Rows are points. To make a cloud, some directions were put in groups of two or more. Within a group, all points are equally far from the middle, so they leave a hole (a ring in 2 directions, a hollow ball in 3). The other directions are filled evenly. Then the cloud was stretched, turned, moved and blurred a little. Count the holes, and give their numbers of directions, smallest first.
In the rows, zero is written as 100.

Cloud, 14 rows:
[[102,73],
[85,135],
[103,80],
[94,64],
[118,103],
[71,81],
[43,89],
[74,69],
[138,74],
[67,111],
[119,74],
[132,114],
[48,100],
[79,75]]
Holes: 0

Cloud, 22 rows:
[[51,131,126],
[126,84,124],
[44,102,101],
[92,154,91],
[124,139,105],
[96,128,63],
[93,94,66],
[79,132,64],
[71,111,64],
[77,73,89],
[68,118,64],
[104,132,68],
[126,96,84],
[121,78,121],
[133,94,116],
[132,104,92],
[111,135,74],
[75,115,153],
[87,68,97],
[115,115,69],
[60,77,111],
[101,154,102]]
Holes: 1 (3)

Cloud:
[[94,75,123,81],
[77,108,62,131],
[95,97,123,136],
[139,92,60,122],
[69,92,50,115],
[139,82,54,112],
[60,79,87,123],
[149,117,96,115],
[152,88,86,87],
[147,92,122,86],
[94,139,100,117],
[66,109,102,127],
[139,105,80,70],
[119,120,54,106],
[74,110,128,88],
[102,133,96,127],
[129,86,110,134],
[152,97,102,78],
[110,82,68,145],
[147,126,112,94],
[85,62,67,87],
[87,57,53,119],
[91,108,44,106],
[147,76,98,88],
[66,119,94,118],
[149,112,111,77],
[154,101,112,105],
[74,119,129,100],
[147,122,123,89]]
Holes: 1 (4)

Cloud, 53 rows:
[[108,80,136,62,77,87],
[119,72,85,80,119,114],
[88,80,115,144,139,61],
[79,69,91,125,68,70],
[104,106,119,113,95,137],
[63,50,98,88,128,100],
[63,78,86,115,109,118],
[102,104,58,79,49,57],
[109,104,129,135,120,64],
[138,124,91,110,93,66],
[108,121,68,63,45,79],
[89,50,86,93,111,49],
[123,71,111,90,68,67],
[135,125,97,129,102,68],
[79,52,67,113,88,97],
[108,126,62,131,83,64],
[99,111,62,69,47,61],
[73,56,81,70,124,96],
[77,86,102,44,72,63],
[100,119,49,100,71,53],
[103,65,45,106,80,81],
[104,65,123,84,111,124],
[118,77,104,80,86,54],
[83,96,46,100,147,82],
[92,92,34,104,88,54],
[114,68,116,112,62,76],
[91,89,94,67,33,79],
[106,102,135,98,75,125],
[106,84,115,91,41,84],
[105,119,127,109,66,108],
[112,114,134,115,70,99],
[109,84,92,162,115,100],
[93,112,77,63,130,96],
[103,76,143,122,100,68],
[85,53,68,92,121,55],
[85,115,79,47,103,84],
[63,77,107,48,87,95],
[110,98,140,98,63,105],
[73,135,100,95,87,88],
[116,134,129,101,116,94],
[80,132,70,68,111,93],
[86,91,98,59,42,102],
[120,146,87,105,70,87],
[90,64,87,113,92,126],
[72,73,133,92,90,57],
[81,100,72,126,164,89],
[111,84,44,92,93,112],
[78,76,127,105,143,115],
[109,46,107,131,114,95],
[97,114,127,105,141,115],
[76,91,83,48,55,101],
[100,105,105,122,104,138],
[71,54,48,92,100,74]]
Holes: 3 (2, 2, 2)

Cloud:
[[83,59,137,89,88,89],
[104,97,135,82,118,128],
[63,114,97,71,121,67],
[166,121,121,135,84,99],
[121,50,107,72,92,76],
[79,65,143,97,104,106],
[127,100,129,70,84,80],
[130,136,87,132,108,103],
[88,61,111,114,126,81],
[153,131,86,110,52,103],
[76,124,97,92,93,68],
[142,75,128,103,114,114],
[95,70,112,42,130,75],
[125,135,122,73,109,78],
[72,91,121,106,142,67],
[141,87,146,65,107,113],
[70,85,130,95,124,110],
[68,69,112,51,118,81],
[149,121,152,105,100,104],
[83,115,88,46,121,83],
[112,100,123,74,77,78],
[127,68,85,64,106,82],
[86,69,81,119,106,80],
[108,143,109,63,120,81],
[73,71,111,66,138,65],
[107,148,126,129,100,108],
[115,117,134,138,69,117],
[98,120,88,132,109,108],
[139,66,139,128,96,111],
[101,134,108,54,132,80],
[116,143,101,151,82,107],
[129,130,62,105,72,74],
[127,96,76,124,51,68],
[61,88,131,93,138,95],
[136,68,113,56,110,90],
[81,115,113,85,115,58],
[130,131,113,78,125,72],
[117,59,126,132,75,76],
[128,96,140,71,99,127],
[128,96,120,59,143,97],
[123,87,113,148,53,119],
[171,120,105,125,72,97],
[116,84,115,146,76,67],
[100,104,107,148,53,96],
[89,75,136,101,76,85],
[140,62,109,68,91,84],
[123,125,62,108,66,71],
[117,110,127,156,106,79],
[131,68,77,70,92,87],
[147,126,77,106,84,72]]
Holes: 3 (2, 2, 2)

Cloud (85 x 8):
[[79,99,51,106,102,51,77,126],
[112,119,65,84,126,143,110,81],
[116,76,115,108,109,148,117,85],
[121,114,57,49,118,111,104,128],
[105,66,72,71,68,81,73,130],
[108,110,51,110,101,74,72,89],
[110,108,80,164,78,106,87,82],
[137,114,85,93,71,104,78,130],
[70,101,123,121,68,59,82,91],
[96,119,90,106,68,68,120,138],
[105,93,122,111,102,71,126,129],
[127,127,68,68,120,84,84,140],
[100,120,86,118,64,124,111,54],
[91,133,48,77,92,99,113,93],
[124,75,80,60,124,108,93,106],
[128,69,40,65,95,76,83,149],
[79,94,83,44,86,47,141,154],
[135,79,34,65,82,102,76,138],
[93,120,70,66,70,61,70,113],
[103,104,71,123,111,105,111,47],
[105,67,75,81,108,63,87,107],
[87,96,69,94,71,125,92,123],
[53,68,128,109,113,75,69,106],
[129,81,55,80,118,107,58,125],
[119,106,109,75,126,72,141,93],
[113,58,72,130,58,94,78,94],
[132,87,70,63,126,124,104,110],
[104,125,78,108,66,83,118,123],
[131,64,95,90,73,92,112,125],
[61,115,76,80,68,51,110,117],
[96,64,50,92,93,99,88,83],
[126,129,53,115,121,132,106,84],
[60,80,66,77,112,78,58,133],
[109,104,94,107,81,154,107,83],
[90,93,106,125,60,69,85,81],
[74,117,68,62,74,100,96,151],
[116,105,108,86,119,49,100,119],
[85,76,88,93,122,136,77,48],
[107,113,53,91,102,92,137,85],
[126,78,85,83,130,109,98,133],
[95,93,107,138,101,63,67,94],
[87,96,54,88,68,38,79,127],
[141,101,111,107,73,85,124,95],
[149,98,94,140,94,141,60,57],
[88,57,130,110,111,93,68,84],
[142,125,45,92,122,138,110,96],
[101,125,113,121,96,96,114,103],
[142,108,88,99,63,82,106,98],
[127,80,76,87,117,54,95,141],
[123,98,89,115,88,157,104,94],
[136,96,109,100,125,98,145,71],
[99,85,98,104,112,80,101,44],
[156,76,70,106,124,138,83,105],
[106,76,67,136,119,151,80,81],
[86,67,109,123,95,103,44,110],
[85,64,106,143,85,85,67,103],
[99,99,105,147,106,107,109,57],
[72,127,69,63,100,108,102,78],
[153,105,104,123,109,127,83,54],
[100,72,42,114,64,108,104,115],
[140,116,99,94,70,99,124,92],
[115,104,99,138,110,117,80,28],
[86,127,56,105,109,86,67,98],
[91,84,129,60,131,91,100,134],
[69,99,67,43,84,86,107,162],
[102,67,52,85,102,63,67,133],
[98,96,64,41,119,93,108,154],
[132,130,59,99,123,126,108,101],
[103,140,55,50,94,75,119,141],
[118,111,131,106,104,92,74,81],
[90,68,68,129,64,101,51,129],
[99,99,87,149,62,86,83,85],
[109,112,83,48,77,34,122,139],
[118,129,86,69,126,117,125,85],
[118,72,79,82,120,55,86,152],
[71,122,80,82,106,71,78,84],
[89,83,42,89,74,126,75,94],
[155,103,82,141,97,130,56,76],
[58,72,90,75,118,90,95,88],
[115,77,45,50,90,53,86,184],
[126,89,99,89,124,70,127,116],
[106,89,89,129,85,114,30,113],
[126,80,44,67,112,92,124,144],
[81,83,101,114,61,89,120,66],
[104,57,118,147,80,105,90,52]]
Holes: 3 (2, 2, 2)

Cloud:
[[50,72,126,92,121,78,89,79,118],
[76,76,143,134,107,98,107,62,108],
[89,71,61,127,129,100,117,127,81],
[68,116,98,73,124,107,131,144,117],
[69,137,76,88,99,117,131,83,137],
[63,121,158,102,82,99,130,57,109],
[108,79,93,98,145,81,126,125,94],
[91,61,116,151,99,94,82,99,76],
[76,71,122,105,89,84,120,122,105],
[89,91,88,77,136,129,70,116,132],
[101,84,29,108,90,116,85,81,100],
[129,127,65,41,108,82,112,114,112],
[68,103,92,128,81,82,98,95,142],
[104,72,63,92,127,80,121,99,99],
[72,88,86,81,144,64,116,103,136],
[57,76,100,92,105,87,159,73,122],
[96,93,84,95,138,64,75,82,69],
[127,122,56,81,95,104,96,99,145],
[108,122,80,51,148,90,75,109,158],
[63,39,128,109,102,121,138,91,111],
[114,94,51,103,114,106,53,57,110],
[73,68,85,122,109,85,96,48,138],
[116,135,58,78,119,99,80,123,139],
[83,93,150,105,101,73,113,112,130],
[112,78,126,121,79,94,104,36,134],
[109,107,98,38,107,75,133,132,114],
[110,81,119,115,112,39,70,74,102],
[67,95,145,50,117,71,88,69,176],
[77,100,88,107,134,94,113,105,154],
[51,86,112,87,106,83,119,47,154],
[56,73,156,95,111,95,118,90,95],
[48,107,111,74,120,115,156,126,130],
[56,97,139,95,80,106,149,135,111],
[74,95,141,110,100,70,112,109,94],
[41,91,129,98,99,73,88,82,101],
[84,103,79,105,75,137,63,69,131],
[98,124,108,102,59,99,87,55,115],
[98,107,91,104,79,84,89,62,172],
[89,112,84,51,87,116,122,114,143],
[55,77,144,127,89,106,100,92,136],
[128,102,98,101,155,96,65,146,130],
[112,52,118,141,123,92,68,103,85],
[51,84,135,127,72,140,136,42,128],
[112,108,135,116,110,103,95,134,140],
[106,131,91,115,94,111,98,123,138],
[98,86,149,81,112,60,110,107,89],
[152,115,89,43,142,67,103,92,100],
[103,121,122,37,107,105,83,94,101],
[72,74,70,80,132,100,103,129,117],
[93,98,116,62,149,63,136,114,96],
[87,107,138,61,98,63,136,122,73],
[56,86,116,84,122,113,143,97,166],
[105,118,97,95,132,89,35,70,155],
[128,85,96,124,118,74,76,123,63],
[124,108,116,83,126,110,122,146,138],
[91,97,125,65,142,108,142,139,104],
[70,51,107,129,102,89,87,107,131],
[142,71,122,99,98,112,73,98,119],
[104,99,101,84,141,109,52,130,106],
[134,110,82,95,99,57,114,92,81],
[134,86,55,69,135,93,94,101,114],
[118,104,78,77,118,66,139,91,87],
[80,69,68,151,101,120,148,103,85],
[115,68,62,105,127,102,102,73,104],
[35,85,73,122,89,94,105,112,121],
[121,105,83,95,120,133,57,96,110],
[86,130,110,67,56,96,104,60,146],
[70,63,107,113,130,98,48,108,135],
[115,48,98,133,97,85,110,110,108],
[123,120,101,127,107,79,103,92,151],
[45,46,91,137,96,115,111,97,106],
[138,132,111,52,121,58,52,123,129],
[64,97,161,90,100,115,101,108,131],
[120,74,104,129,127,93,136,130,84],
[136,61,124,91,92,100,108,112,125],
[89,100,100,120,136,64,77,78,89],
[152,130,133,51,103,86,98,98,118],
[98,119,97,67,122,85,114,130,154],
[103,51,63,147,100,79,86,68,125],
[114,114,150,120,87,102,116,57,127],
[116,86,124,117,132,95,139,82,87],
[98,103,84,70,123,104,127,149,93],
[86,89,101,112,111,76,150,84,137],
[57,98,126,108,71,129,102,81,156],
[86,136,122,74,89,74,67,102,137],
[131,111,74,76,114,113,121,125,92],
[132,102,128,143,84,103,145,75,130],
[65,66,119,118,89,100,165,106,115],
[127,60,99,126,120,89,58,78,88],
[98,146,134,75,102,129,120,98,120],
[110,94,69,114,123,117,60,61,170],
[137,97,68,61,92,81,74,80,151],
[120,152,87,39,100,86,105,123,94],
[89,108,114,70,134,128,134,141,124],
[152,124,131,44,109,74,97,115,126],
[130,58,113,97,123,76,57,93,105],
[105,104,79,143,109,72,111,98,87],
[66,89,86,125,109,100,123,141,114],
[54,120,113,81,84,97,75,56,146],
[132,101,112,99,107,111,66,132,96],
[125,106,77,157,88,103,110,94,73],
[73,98,51,136,108,107,99,69,130]]
Holes: 2 (3, 3)
